Every row gives one point. The last column is the point's height on a tilted bowl or saddle (a function of degree 2), plus a little noise. Along how many of its main directions does it bend up, bend down or stay straight?
(in the rows, 128 means zero)

Points:
[[172 116  86 174]
 [171 137  73 177]
 [ 93 112  92 162]
 [145 184 128 169]
 [145  98 123 155]
 [127 128 195 136]
 [133 120 232 130]
 [159  95 150 153]
 [141 135 160 140]
 [117  89 117 159]
 [ 86 174  77 179]
 [ 67 135 113 178]
 [108  96 140 156]
 [ 85 144  95 166]
 [113 157 105 157]]
Directions: 2 up, 0 down, 1 straight

Points:
[[ 97  93 110 115 141]
 [106 132 104 127 128]
 [ 41 178 103 139 194]
 [ 98 167  95 118 139]
 [169 160  60 121 199]
 [ 79 145 172 107 171]
 [147 160 119  68 133]
 [ 89 184 143 132 123]
 [149 190  83 171 138]
 [135 142 193 123 174]
 [ 97 140 176 136 159]
 [131 152 131 116 118]
 [192  45 118  92 184]
 [ 97 180  93 139 133]
 [ 82 109 157 107 168]
 [166 107 135 145 147]
 [195 105  76 188 200]
 [130 161 200 137 177]
 [131 140 153 210 127]
 [124 142 132 138 117]
 [135 104 132 162 126]
 [125 115  92 141 128]
 [ 92 127 129 131 133]]
Directions: 2 up, 0 down, 2 straight

Points, 45 rows:
[[145  87 196  89 140 104 193]
 [125 176 130  97 118  70 161]
 [194 147 136 137  89 143 135]
 [114 117 133 110 123 117 138]
 [100 119 109 159 107 131 141]
 [170 156  83 148 125 119 153]
 [ 82 134 156 141 100 150 147]
 [201 108 141 178 116 154 153]
 [131 137  67 146 161 131 144]
 [128 152  98  73 123 124 163]
 [ 83 110 195 137 128 134 168]
 [173 119 203 181 111 141 183]
 [149  51 108 152 125  61 197]
 [119 131 114 146 145 156 135]
 [101 117 163 183 170 174 159]
 [131  83 142 109 107 107 144]
 [123 126  52 133 147 122 162]
 [121  73  95 124 174 178 147]
 [184  70 173 162 174 112 177]
 [ 83  73 124 146 165 138 143]
 [ 91 139  74  41 164 154 196]
 [159 155  92 170 139 130 152]
 [175 153 108 120 180  86 143]
 [146 202 100 117 129 115 157]
 [ 35 116 134  89 106 102 145]
 [185 163  56 145 147 145 166]
 [115 117 181 139 151 139 154]
 [194 146 139 197  79 179 187]
 [187 122 180 100 176 168 156]
 [138 148 157 130 141 170 147]
 [108 140 110 130 124 136 135]
 [132  67 144 113 118 128 151]
 [210 126 168  66 109 109 169]
 [ 17  91  71  88 136 152 164]
 [159 151  92 125 107 183 166]
 [133  73  70 107 119 136 170]
 [116  60 133 146 133  95 164]
 [ 77 109  89 122 155 115 138]
 [157  54  79 109 110 162 176]
 [133 169  70  87 124  63 192]
 [132 109 141 114  96 134 133]
 [132 152  90 135 112 118 146]
 [167 140 115 137 128 164 142]
 [154 119 117 127 134  84 149]
 [146  65 135 194  91 159 171]]
Directions: 4 up, 1 down, 1 straight

Points (68 x 9):
[[210  85 130 108  73 123  94 156 177]
 [174 153 131 109  85 155 148 127 169]
 [107  70 120 155 121 129 104 149 131]
 [ 81 141 173 154 130 139 127 167 144]
 [116 123 136 108 129 134 140 155 140]
 [214 143  91 120 152  88 147 187 144]
 [103  69  67 137 139 103 137  56 149]
 [127 123 157 166  92 150 113 105 145]
 [104 101 160  87  87 124 178 214 181]
 [178 102  71 117 123 125 184 126 104]
 [ 44 138 108  79  80 164 120 202 198]
 [ 45 164 108 156 148 131 133 140 172]
 [ 49 147 172 117 122 155  83  94 124]
 [ 66 138 183 223 121 145 136 148 197]
 [ 82 171 121 146 124 113 156 103 154]
 [127 121 111 130 148 194  92 173 149]
 [131 113 134  98 140  65 109 135 150]
 [119 175  85 144 137 141  67 134 103]
 [138 121 138 199 123 150 117 167 173]
 [121  88 147  73 141 132 102 174 181]
 [217 114 145 116  69  91  97 138 194]
 [148 134 130  79 146 167 148 145 156]
 [130 149 168 135 152 158 179 149 122]
 [109 192 154 126 153 132 130 105 124]
 [ 76 110 142 225  82 141 150 118 206]
 [216  95 127 134 112 130  93 124 154]
 [ 70 136 133  98 124 106 152 153 151]
 [113 154 120 125  81 123 138 140 137]
 [155 130 171  95 106 174 132 155 167]
 [169 115  89 113 129 183 115 102 134]
 [133 140 142 118 128 121 171  95 142]
 [ 88 132  65 162 166 149  79  71 140]
 [139 128 150 152 121  52 129 140 138]
 [154 103 131  96 103 145 112  79 150]
 [130  45 116  68  56 159 210 169 203]
 [187 195 129 180 152 132 107 111 195]
 [127 148 166 177  98 159 178 172 164]
 [115 122 134  89 167 110  72  93 142]
 [156 188 137  98 136 115 101 201 155]
 [ 87  76 162 195  77 160 136 123 157]
 [201 161 138 122  58 129 195 122 192]
 [125 166 136 172 111 152  92 131 150]
 [165  60 111 128 141 143 120  94 118]
 [147  96 107 129 158 173  94 115 125]
 [ 64 204 125 188 109 143 117 115 182]
 [142 111  75 157 111  73 135  64 131]
 [166 118 127 125 150 104 153 138 131]
 [159 136 201 163 199 160 176 161 115]
 [110 150 112 124 148 185 185 161 142]
 [ 91 113 130 132 135 156 111 165 152]
 [ 87 154 139 102  93 109 177 121 143]
 [ 77 160  77  81 136 130  87 185 129]
 [108 132 188 199  81 127 125 170 180]
 [138  81 144  90 129 134  99 170 165]
 [138 127 112 139 127 101  66 103 124]
 [171 161  92 106  74  76 123 109 137]
 [155 118 149  92 120 165 180 120 161]
 [171 133 160 150 137 139 147  94 153]
 [ 54 126 175 143 105 170  99 177 166]
 [ 84 140  78 109 138 136  85 128 119]
 [ 87  92 154  69 150 131  30 159 159]
 [104  57 106 135 118 132 132  83 131]
 [116 110 177 116 147 199 107 189 160]
 [153 165 162 129  98  76  94 103 173]
 [115 106 130 113 139 114  93 182 160]
 [122 119  83 121  77 114 113 204 132]
 [ 87 110 145 138 113 151 111 209 189]
 [155 105 116 118 106 186 145 156 163]]
Directions: 5 up, 3 down, 0 straight
